Each row of a before or after table is a point. One or more steps were done to the points. Then noise was added and the rows were shuffled. The steps act on how far a point lies along the listed directions, d1 being the first. Write out the steps. A step turns or swaps two directions, mirrors them in a line or flattens them onto one, adds a multiple of one to another, or multiplies one. Angles are multiples of 10 degrees, from the lower direction toward the higher: turns from -170 to 170, lines from 10 to 170 but not 90. Use the fewest steps. Two steps may share a direction if one is a turn and the other turns, adds or multiplies; they go together, in the order done. Otherwise the lowest direction goes first.

Directions:
(1): [ -2.9 -24.9  -7.4]
(2): [-25.6   1.3   5.6]
(3): [ -4.9   7.9 -24.5]
Before, 14 rows:
[[ 4.6  4.2  6.0]
 [ 0.1 -3.0 -2.1]
 [-3.4 -1.8 -2.6]
 [ 6.8  5.1  4.6]
 [ 3.7 -4.2 -2.9]
 [ 1.1  3.1  6.3]
 [-0.1 -9.0  0.1]
 [-1.8  1.3 -4.7]
 [-2.9 -1.4 -1.9]
 [ 3.1 -2.3  1.6]
 [-5.0 -5.4 -3.2]
 [-4.9 -2.0 -1.7]
 [-4.7  5.9 -8.0]
 [-5.5 -1.1 -4.0]]
After, 14 rows:
[[ 14.0   0.7   2.2]
 [  0.9 -12.0  -0.7]
 [-10.7  -2.7  -1.6]
 [  7.1  -4.4   0.1]
 [ -5.4   0.7  -0.9]
 [  0.3  -2.1  -1.6]
 [ -0.5  -2.2   4.9]
 [ -8.1  15.6  -4.4]
 [-11.2   3.5  -0.9]
 [ -7.0   0.8  -1.3]
 [ -2.0   6.7  -2.6]
 [  9.9  -3.4  -4.1]
 [-11.2   0.2   0.5]
 [  7.8  -0.8   4.1]]
Steps: add -1 times d3 to d1; multiply d2 by 2.5

Directions:
(1): [-17.0   8.2 -23.2  -4.5]
(2): [  0.7 -20.5 -11.4  19.0]
Before (9 x 4):
[[ -7.4   0.0 -10.6   1.0]
 [ -0.4   1.3   3.2  -4.1]
 [  2.9   0.4   4.7  -1.8]
 [  2.5  -8.7   0.7   9.6]
 [  1.7   2.4   1.4  -3.0]
 [  1.0  -2.3   0.7   2.5]
 [  3.9   0.1   6.2   0.8]
 [ -4.5  -2.1  -6.3   0.1]
 [  5.3  -1.6   5.3   1.1]]
After:
[[ 4.4 -9.2  3.0  7.5]
 [ 3.9  4.7 11.3 -3.3]
 [-2.4  5.8 -0.8 -3.5]
 [ 2.6 -6.4  2.9  2.8]
 [-3.7 -0.4 -3.6 -1.9]
 [-2.6  3.2 -2.4 -3.5]
 [-1.0  0.8 -4.1 -1.1]
 [ 0.8  1.7  2.9 -1.3]
 [-0.6  5.9 -0.1 -5.0]]
Steps: turn d1 and d2 by 110 degrees

Directions:
(1): [ 11.5   1.0  -9.9  -3.7  36.3 -14.3  -6.7  -4.3]
(2): [-21.1 -21.9  15.1   1.6  16.1   5.1   0.4  19.7]
(3): [  2.8  -3.5 -19.4 -21.1  -5.1  -8.3  20.7  21.5]
(4): [ 11.8   3.4  28.4 -27.4  -3.0  -7.4  -7.3   1.4]
(5): [-30.4  20.8   2.1  -9.6   5.4  -9.5  10.2 -12.3]
(6): [10.8 21.2  9.9  5.6 12.9 22.7 18.6 10.3]
Before (14 x 8):
[[ -1.7   6.6   5.4  -0.8   4.3  -0.8  -0.8  -1.2]
 [  4.4   5.8  -6.6   3.6   4.1   1.4  -0.5  -3.7]
 [ -4.3  -6.1   3.2   3.6  -2.7   2.0   0.1   2.0]
 [ -2.5  -7.0   2.3   3.7  -0.8   0.4  -4.9   0.5]
 [ -4.6  -2.2   0.5  -7.0  -2.8  -5.7  -1.3  -0.7]
 [  2.0  -0.7   3.8  -1.6   6.0  -4.3  -4.1  -1.9]
 [ -8.6   1.3 -11.9  -2.2  -3.3  -3.0   2.4  -0.9]
 [ -7.2   3.0   0.9   2.7  -3.1  -3.2   3.8  -1.8]
 [ -1.1   7.5  -0.3  -1.9  -6.2   1.6   7.9   3.0]
 [  1.7   1.5   3.9   6.4   6.6   7.1  -1.9  -1.4]
 [ -4.8  -7.6  -9.0   4.2  -3.8   0.9   3.6   7.1]
 [ -7.4   5.7  -0.2  -5.0  -1.0  -3.8   4.6  -2.0]
 [ -6.7   1.3  -4.4   3.8   3.0   0.8   5.5  -0.6]
 [ -5.7   8.1   0.4   3.4  -5.6   4.4   5.3  -3.8]]
After:
[[  2.5  -4.1  -1.8   0.2  -1.9   1.0   4.6   6.0]
 [ -5.3   0.3  -5.8   3.0  -3.4   0.4   4.1  -1.2]
 [ -4.0  -0.4   4.3   6.6  -6.1   8.9   3.4   1.2]
 [ -2.4  -1.0   0.7  -0.1   8.4   4.3   4.0   5.4]
 [  1.1  -5.6  -3.6  -2.3   1.1  -1.6   0.0   5.3]
 [ -5.8   2.7   5.3  -2.6  -0.6  -1.8   0.7   1.8]
 [  3.9   6.4   3.7   5.4  -6.2   5.5   3.2  -0.9]
 [ -1.9  -1.8   0.6  -5.6  -7.7  -5.4  -3.4  -2.9]
 [ -4.4  -1.5   2.1  -4.8   3.0  -8.4  -2.1  -1.0]
 [ -6.0   2.4  -0.9   5.8   6.0   1.6  -3.2  -4.2]
 [ -6.0   1.8  -8.7   4.1 -10.0  -0.6  -3.7  -6.9]
 [  5.0   0.9 -12.7   5.4  -4.0   0.5   3.6   0.1]
 [ -6.0   1.4   1.6  -1.4 -10.3  -2.0   0.8  -4.7]
 [ -4.7  -1.1   0.8   4.3  -7.2  -1.2   3.2   0.9]]
Steps: turn d1 and d5 by 50 degrees; add -0.7 times d5 to d6; turn d2 and d3 by 90 degrees

Directions:
(1): [-14.6  -2.4  15.4  -1.3  19.4 -15.6 -20.4  12.6 -20.1]
(2): [-13.0 -25.0  -1.8  24.7   4.8  -9.3  -5.3 -13.1  18.3]
Before, 14 rows:
[[  6.5   5.8   1.1  -6.6  -3.3   2.1   3.9   1.0  -5.5]
 [ -7.3  -0.5   5.5   1.6   6.7  -6.5  -6.0   5.7  -6.7]
 [ -5.7  -4.3   3.0   7.4   4.5  -4.4  -4.7   2.2  -3.0]
 [  6.5   6.6  -1.8  -5.8  -4.8   5.2   3.9   1.3  -0.7]
 [ -3.2  -7.6  -1.3   3.6   0.1  -1.9  -2.7  -6.8   5.6]
 [  0.8  -6.7  -4.5   8.2  -0.9   0.9   1.2  -6.4   7.9]
 [ -1.4   4.7   5.9  -5.0   7.0  -0.8  -6.1   3.3 -10.1]
 [  0.6  -5.3  -1.9   3.9  -1.7  -0.3   4.2  -3.6   7.6]
 [ -7.2   0.2   3.9   0.2   4.4  -6.1  -6.7   6.5  -4.8]
 [ -3.8  -0.4  -0.9   4.2   0.9  -0.8  -2.1  -1.4   1.3]
 [  1.4   6.5   4.2  -7.1   0.2   0.0  -3.0   4.6  -6.2]
 [ -2.6  -5.5  -0.9   3.3  -2.0   0.8   0.4  -2.9   2.3]
 [ -1.7   3.5   4.7  -3.2  -0.7   1.1  -2.3   0.3  -4.0]
 [ -1.3   3.7   1.7  -3.0   0.4  -0.8  -2.1   4.0  -4.1]]
After:
[[ 5.2  2.4 -2.1 -4.2 -3.8  3.8  7.0 -0.7  3.2]
 [ 8.5  5.4 -4.5 -3.2 -4.7  6.3  5.4 -1.1  1.0]
 [-4.7 -1.4  5.2  1.0  0.7 -1.2 -3.5 -1.9 -1.1]
 [-4.5  3.8  5.7 -3.4  5.2 -4.5 -4.7  7.7 -9.7]
 [-5.0  4.2  3.9 -3.2  3.2 -4.7 -4.8  8.2 -6.8]
 [-4.5 -1.2  2.2  2.6  2.2 -3.5 -3.9  1.9 -1.5]
 [ 1.8  1.5 -1.2 -3.6 -4.2  4.1  3.3  0.6 -1.7]
 [-5.9 -5.0  4.1  3.3  4.0 -5.7 -6.9 -0.6  0.8]
 [ 1.2  6.8  2.7 -3.4  0.9  0.7 -0.6  7.1 -9.4]
 [-5.5 -1.6  6.3  1.3  9.3 -3.7 -8.3  0.2 -6.0]
 [ 0.1  5.8 -1.4 -1.2 -0.8  1.5  0.0  1.5 -2.0]
 [-1.9 -7.5 -1.1  8.1  0.2 -1.2 -1.5 -4.3  7.1]
 [ 4.8  5.5 -2.2 -9.0 -3.9  3.9  1.7 -0.9 -1.8]
 [-2.1 -8.5  1.8  6.8  1.5 -4.5 -1.0 -5.0  2.6]]
Steps: mirror d1 and d2 in the line at 170 degrees

Directions:
(1): [  3.5  -4.5  26.3  15.4  -5.5  16.5  15.7  -7.4  14.8  25.0 -10.4]
(2): [ -1.8  -8.8  -4.8  14.5  -7.1  36.4 -19.7   6.9   3.4 -12.1  15.2]
(3): [-23.8  21.1  -6.3 -23.7 -19.1  14.3  14.3  -0.5  10.8   0.8   3.9]
Before, 14 rows:
[[ -7.9   9.2  -5.8  -9.9  -5.8   2.7   6.3   2.0   0.5  -4.0   2.5]
 [ -2.4  -0.8   0.9   0.3   1.4  -4.0   3.5   1.5   1.2   1.2  -6.6]
 [ -1.2  -0.2  -4.4  -0.7   0.1   3.1  -2.2   2.1  -0.5  -2.5   2.5]
 [  5.5  -4.4   2.6   0.5   6.5  -9.9  -0.5  -0.7  -4.0  -1.4  -3.4]
 [  3.6  -4.1   4.2   3.5   2.4  -1.1  -1.1   2.7  -0.5   4.8   1.3]
 [  5.3   2.1   3.6  -2.7   2.7  -9.1   4.2  -1.8  -0.5   0.3  -4.2]
 [-10.9   9.8  -6.9 -13.3  -6.2  -0.6   1.4  -0.2  -2.5  -5.4   0.8]
 [  2.1   0.7   6.7  -0.8   4.3  -6.4   5.4  -5.7   2.2   8.8  -1.9]
 [  0.2   4.6  -3.7  -5.8   2.4  -6.5   5.2  -2.6  -1.1   0.8  -1.3]
 [ -2.2   4.3  -8.0  -9.4   1.0 -14.5   1.9   0.4  -3.3  -3.6  -0.9]
 [ -6.6   5.0  -6.5  -9.1  -1.9  -0.5   3.7  -0.4  -0.9  -2.2   0.2]
 [ -4.4   1.4  -4.8  -2.6  -0.1   0.0  -1.9   2.4  -2.1  -4.4   0.4]
 [  3.6  -2.9   4.7   0.6   5.3 -11.5   4.3  -3.2  -1.1   8.9  -8.0]
 [ -7.3   9.1  -6.9 -13.6  -2.0 -13.4   7.1   2.5  -5.3  -2.1  -0.7]]
After (14 x 11):
[[  0.9   2.4   4.1  -3.1   4.9  -8.0   4.8  -4.8   1.3   7.5  -1.3]
 [  4.1  -3.2   4.6   1.4   4.3  -6.3   1.2  -0.8  -0.9   0.5  -4.3]
 [ -2.6  -0.9   0.9  -0.2   0.6  -4.0   3.4   0.7   0.8   1.6  -6.5]
 [ -5.5   2.0  -1.5  -4.4  -1.2   3.3   3.4  -1.5   0.6   0.6  -0.8]
 [  1.9  -2.1   4.5  -1.2   3.9 -10.9   5.1  -3.6  -1.5   8.5  -7.7]
 [ -5.1   6.7  -1.3  -4.7  -5.2   4.5   5.5   1.8   0.6  -1.5   1.4]
 [ -7.7   5.5  -0.7  -5.3  -5.5   5.0   2.5  -1.0   0.5  -0.1  -0.4]
 [  5.2   2.0   5.2  -2.0   1.8  -6.2   5.6  -2.6   1.3   1.9  -3.5]
 [  2.1  -3.9   2.7   0.8   2.1  -3.3  -0.9   3.0  -1.7   4.2   1.8]
 [ -4.9   5.1   2.0  -5.3  -3.7  -4.4   8.9   0.8   0.6   6.2  -2.4]
 [  1.0   3.0  -0.2  -2.5   1.3  -2.5   6.8  -3.4   0.5   3.7  -1.7]
 [  0.4   1.0   1.6  -1.9  -1.7  -4.8   4.3  -1.1   1.5   3.1  -2.1]
 [ -1.1  -0.5  -2.5   0.6   0.1   4.8  -2.1   1.9   0.0  -2.2   2.2]
 [ -3.4   0.1  -2.0   0.1   0.3   4.3  -1.2   1.8  -0.1  -2.0  -0.7]]
Steps: flatten d1 and d2 onto the line at 110 degrees; multiply d3 by 0.7

Directions:
(1): [  0.7 -20.5  16.2 -14.8 -22.9  -6.5  -9.4  -6.5  -4.3   7.7  17.3  27.6]
(2): [ 21.3   3.2   4.1  13.3  -5.7  -9.7 -20.6  12.2  15.4  29.1   8.1 -15.4]
(3): [  2.7  11.6  -9.2  14.6 -25.5   8.9   7.7  24.2   6.5 -21.4  20.0   5.5]
Before (11 x 12):
[[  3.0   4.1  -0.8   3.7  -3.6   1.6  -3.1   3.4   0.7  -0.9   6.6  -2.0]
 [ -0.9  -7.0   6.3  -6.8  -1.5  -7.5  -3.7  -6.0  -3.3   4.2   1.1   7.1]
 [  5.5   7.9  -3.2   6.5  -8.0   2.6  -2.9  11.2   6.9  -1.3   5.6  -3.6]
 [  1.8   2.8  -2.2   2.9  -7.0   2.7   2.0   4.7   3.6  -8.1   7.1   3.0]
 [  4.7   3.0  -0.3   0.1   0.2  -0.4  -0.1   2.7   2.0   6.7  -3.4  -4.5]
 [  2.5   1.5  -1.6   2.6   0.0  -0.2  -3.6   3.5   0.4  -1.7  -0.5  -5.1]
 [ -2.0  -1.4  -2.5  -1.4   0.5  -2.1  -2.4   2.1   1.2   3.6   0.0   0.2]
 [ -0.7   0.1   0.3   1.3 -13.4   2.0   2.0   6.5   1.1  -7.6  12.8   8.5]
 [  7.5   0.4  -1.3   3.6   0.7  -0.9  -6.9  -0.8   3.7   8.6   0.3  -4.2]
 [  2.6   3.9   0.9   1.7  -5.8   0.2  -2.5   7.6   6.4  -2.9   6.4  -1.9]
 [ -3.3  -4.2   5.7  -6.5   4.5  -4.6  -3.7 -12.9  -3.4   6.6  -3.9   1.5]]
After (11 x 12):
[[ -2.5  -1.9  -1.8  -2.0   1.4  -2.9  -2.1   1.3   1.2   4.2  -0.9  -0.2]
 [  3.6   8.6  -2.2   6.7 -14.1   3.0   0.5  15.8   9.1 -10.3  12.7  -0.8]
 [  4.5   3.0  -0.5  -0.7   3.0  -0.7   0.0   1.1   1.3   7.5  -5.4  -5.8]
 [ -4.1 -10.4  10.5 -13.9  17.8  -9.5  -8.4 -25.3  -6.5  18.0 -14.0  -1.6]
 [ -0.5 -10.4   8.7  -9.8   5.5 -10.4  -6.6 -11.7  -4.2  11.0  -4.0   4.7]
 [  2.3   8.2  -5.9   9.4 -18.1   6.4   5.1  14.8   6.1 -17.4  15.5   5.7]
 [  6.6  14.0  -8.9  13.8 -19.4   7.3   1.7  22.4   9.6 -12.4  14.5  -1.5]
 [  7.1   0.2  -0.8   2.8   4.3  -1.1  -7.4  -3.2   3.4  10.4  -3.0  -5.9]
 [  1.6   6.4  -4.9   9.9 -27.8   6.7   5.6  20.2   5.3 -18.2  24.6  11.1]
 [  2.1   2.8  -2.3   3.9  -1.5   0.8  -2.9   4.9   0.5  -4.0   0.8  -4.6]
 [  4.0   7.1  -3.4   7.5  -8.6   4.2  -1.1   9.4   1.9  -6.4  11.2  -1.0]]
Steps: turn d1 and d2 by 10 degrees; multiply d3 by 2.5

Directions:
(1): [-17.6  -5.3  17.1  -5.2  12.1 -19.9  14.8   2.9  -9.8   0.4   2.9  10.1
  26.6   3.6  13.6  28.3  27.5   3.6]
(2): [ 20.3 -21.7  13.6  20.3  -3.7   3.0 -33.0  16.2  -9.0 -13.8  -6.1   4.5
  22.8   7.1  17.1  -3.4  -7.7  -0.2]
Before, 8 rows:
[[ -0.8   4.8  -7.0  -5.2   0.5   2.5   3.9  -2.1   1.1   4.1   1.0  -3.0
   -8.5   0.4  -6.8   0.2  -1.9   1.3]
 [  7.9  -0.5  -4.0   3.0  -6.6  10.1 -11.3   2.5   3.1  -2.7  -3.6  -4.8
   -8.2  -2.7  -1.5 -13.4 -15.5  -1.6]
 [  1.6  -1.5   1.7   2.6  -1.1   0.0  -1.6  -1.9   0.4   0.3  -1.5   1.8
    5.2   1.8   1.0   0.4   3.5   0.2]
 [  4.5  -1.6  -3.8   6.6  -7.5   9.0  -9.8   0.4   0.5  -2.2  -1.2  -1.2
   -3.5   0.1  -2.1  -6.0  -6.2  -1.6]
 [ -4.3   2.5  -3.8  -4.6  -0.4   1.2   7.0  -0.4   2.6   2.0  -0.8   2.5
    1.3  -0.7  -3.7  -0.4   4.6   3.1]
 [  2.3  -8.6   6.8   3.1   1.9  -3.4  -6.7  10.1  -5.1  -6.8  -0.4   4.7
   10.2   4.0   8.2   6.5   2.8   1.7]
 [ -3.6   4.7   0.5  -1.2   0.2  -1.4   4.9  -3.0   2.3   3.9   1.4  -0.5
   -2.0  -2.4  -4.3  -1.5   1.6   1.2]
 [ -4.6   5.0  -4.9  -2.0  -1.0   2.0   5.6  -2.6   3.6   2.7   2.0   0.4
   -5.6  -0.5  -3.5   0.2  -2.0  -2.9]]
After, 8 rows:
[[ -1.3  -7.0   7.5   0.4   3.5  -5.8  -2.0   8.9  -4.6  -5.5   0.5   4.9
   10.5   3.5   7.9   9.2   6.0   1.7]
 [  2.6   2.2  -0.1   2.6  -2.2   2.6  -2.5  -1.0   2.4   1.4   0.4  -1.2
   -2.7  -1.6  -3.5  -7.0  -3.9   1.0]
 [-10.9   4.8  -2.6  -4.0  -1.3  -0.3   9.2  -4.7   0.2   3.6   2.3   0.9
   -2.1  -1.2  -4.0   7.1   8.2  -0.3]
 [  0.0   2.9  -5.1   1.4  -3.0   4.9  -0.1  -0.6   3.8   1.1   1.2  -0.1
   -6.1  -0.5  -3.0  -4.1  -6.6  -3.6]
 [  3.3  -0.7  -4.7   0.7  -3.6   6.1  -2.5   2.4   2.7  -0.6  -2.4   1.7
    0.3   0.0  -2.7  -6.6  -2.6   2.4]
 [-14.5   9.1  -1.7 -11.8   2.7  -3.5  16.5  -5.7   2.6   5.6   1.7  -1.8
   -6.1  -4.7  -3.3   5.4   5.2   1.0]
 [  1.1  -1.1   1.7   2.2  -0.7  -0.3  -1.1  -1.9   0.3   0.5  -1.4   1.8
    5.3   1.9   0.7   1.4   3.7   0.6]
 [  2.8   3.1  -7.3  -2.8  -0.9   4.8  -0.5  -1.0   1.6   3.4  -0.3  -3.3
   -8.9   0.7  -6.8  -2.3  -4.8   0.9]]
Steps: swap d1 and d2

Directions:
(1): [  1.2  -5.4 -14.3  -6.5  27.7 -14.7  15.9   5.4  -1.6   1.9 -21.3   4.2
   5.3  14.4  -8.6   0.1  -1.0 -33.1 -33.5  -4.6]
(2): [-17.7   1.0  -7.2 -20.1   1.6  -1.1  22.0  27.3   1.1   6.2  -1.3 -36.0
   8.7 -16.1 -13.0   6.4  19.8   6.5  11.6 -10.5]
(3): [-15.6 -23.7  -1.4  -2.6 -34.5 -13.9 -10.5  -1.7  16.5   1.0  -0.8 -14.8
  -6.2  18.5  21.8  11.7   3.4 -26.7   3.3  -6.6]
(4): [ 17.7 -11.4  -9.9  17.6   4.8 -30.1  11.3  -7.7 -23.9  -2.6   6.6  -3.3
 -22.9 -11.4  18.1  -3.4  26.5   8.6   0.5 -14.3]
(5): [ 23.3   8.1  -3.7 -14.5   8.7 -18.2 -14.8  10.9   1.2 -26.5   0.0   7.1
  21.4  11.1   1.7  14.2  -8.0  -0.9  25.9 -26.9]
Before:
[[  2.6  -3.3  -1.1  -4.0  -4.5  -1.6  -2.1   2.8   6.4  -4.4  -1.6   1.1
    4.3   2.1   2.7   0.6  -0.8  -4.3   4.1  -2.2]
 [  1.0   0.5  -6.3   6.1   9.9  -4.5  11.9  -3.6  -9.1   6.9  -2.7  -1.4
   -9.7  -6.1  -0.8  -6.1   8.3   0.3 -10.0   3.7]
 [ -0.2  -0.1  -5.1   1.9  14.4  -8.0  13.0  -2.5  -5.3   3.2  -4.3  -1.3
   -8.2  -6.0  -1.6  -2.7   9.0   2.9 -10.6  -1.6]
 [  6.8  -1.0  -3.7  -2.9   4.3  -3.9  -1.8  -2.6  -1.5  -3.0  -1.4   5.7
    2.6   4.7   0.8  -0.6  -2.2  -6.6  -3.3  -1.4]
 [ -2.8   0.9   1.5  -0.7  -1.9   4.0  -5.9  -3.1   6.2  -0.2  -0.6   3.7
    1.6   2.0  -0.9  -0.1  -5.2  -0.4   1.2   2.1]
 [  3.4   7.5   2.3   4.7   2.2   7.2  -4.4  -3.6  -4.2   0.5   3.9   4.1
    0.8  -9.5  -1.4  -1.4   2.6  12.9   3.8   1.1]
 [ -0.1  -3.9  -1.9  -0.4  -3.0 -11.0  -2.6  -1.9   0.9  -0.9  -3.9   0.5
    0.6   6.4   5.9   2.9   3.0  -7.0   0.4  -4.1]
 [  3.8   0.1   2.6   1.0  -1.2   2.8  -6.3  -6.8  -1.4  -3.6   1.6   4.8
   -4.3   2.7   0.1  -5.0  -4.3   2.9  -0.1   0.8]
 [  0.7   5.2   3.8  -1.0  -4.9   4.5  -4.6   1.1   3.2  -1.6   1.0   3.3
    4.9   3.7  -3.5  -2.7  -6.3   0.1   4.7   0.2]
 [  0.5  -1.6   0.4   0.8   4.2  -3.7   0.2   1.0  -1.3  -3.5  -3.4   2.5
    2.1   3.5  -1.3  -0.2   0.9  -4.1   0.4  -6.6]]
After:
[[-3.6  2.1 -1.7 -5.9  1.3 -3.1  2.2  5.8  0.1  1.0 -2.5 -5.3  5.2 -1.0
  -2.7  2.7  4.9  1.7  5.1 -2.8]
 [-0.8 -3.6 -2.9 -6.9 -2.2 -1.4 -0.8  1.8  3.5  0.2 -0.9 -2.5  4.0  4.3
   0.3  1.0  0.4 -7.7 -0.3 -1.4]
 [ 1.9 -2.1  1.7  8.1 -6.9  0.2 -9.7 -8.8  0.1  0.1  3.0  5.5 -4.5 -0.2
   9.4  0.9  3.1  0.0  0.5 -0.4]
 [-0.1  1.9  0.3  7.5 -0.3  4.1 -0.2 -7.5 -1.4  4.9  0.0  5.6 -7.8 -0.4
   0.8 -4.5 -2.9  0.8 -4.8  8.4]
 [-0.4 -0.1  0.6 -1.2 -4.6 -2.6  0.6  1.6  0.7 -0.3 -1.0 -1.2  1.9  4.7
  -0.9 -2.5 -0.8 -4.5  1.1 -3.2]
 [ 3.3  0.0 -3.3 -4.8  0.0 -1.5  4.2  6.4  3.4 -3.6 -1.8 -1.7  5.2 -2.6
  -0.2 -0.3  2.2 -1.2  3.1 -2.5]
 [-0.1  1.1  2.7  4.2  4.9  1.5 -1.8 -9.9  3.3  1.2 -1.2  8.1 -6.3  1.4
   2.7 -2.4 -3.1  3.4 -5.4  3.9]
 [-1.7 -1.2  0.8 -0.1  0.7 -0.7 -0.9  1.8  0.8 -3.3 -3.4  0.6  3.0  4.0
  -1.6  0.7 -0.6 -3.4  3.0 -5.2]
 [-3.7 -5.4 -1.0 -2.3 -7.5 -1.2 -1.5 -2.2  0.9 -0.9  0.9 -6.8 -5.8  2.0
   2.0 -2.5  2.3 -2.4  0.4 -1.2]
 [-5.1 -2.9 -2.4 -1.7  0.2 -1.1  0.3  0.3  3.9  1.9 -1.7 -2.6 -0.1  0.9
  -0.3  0.6  0.6 -2.3 -1.5 -0.5]]
Steps: flatten d1 and d4 onto the line at 140 degrees; turn d2 and d5 by 20 degrees; turn d2 and d3 by -110 degrees
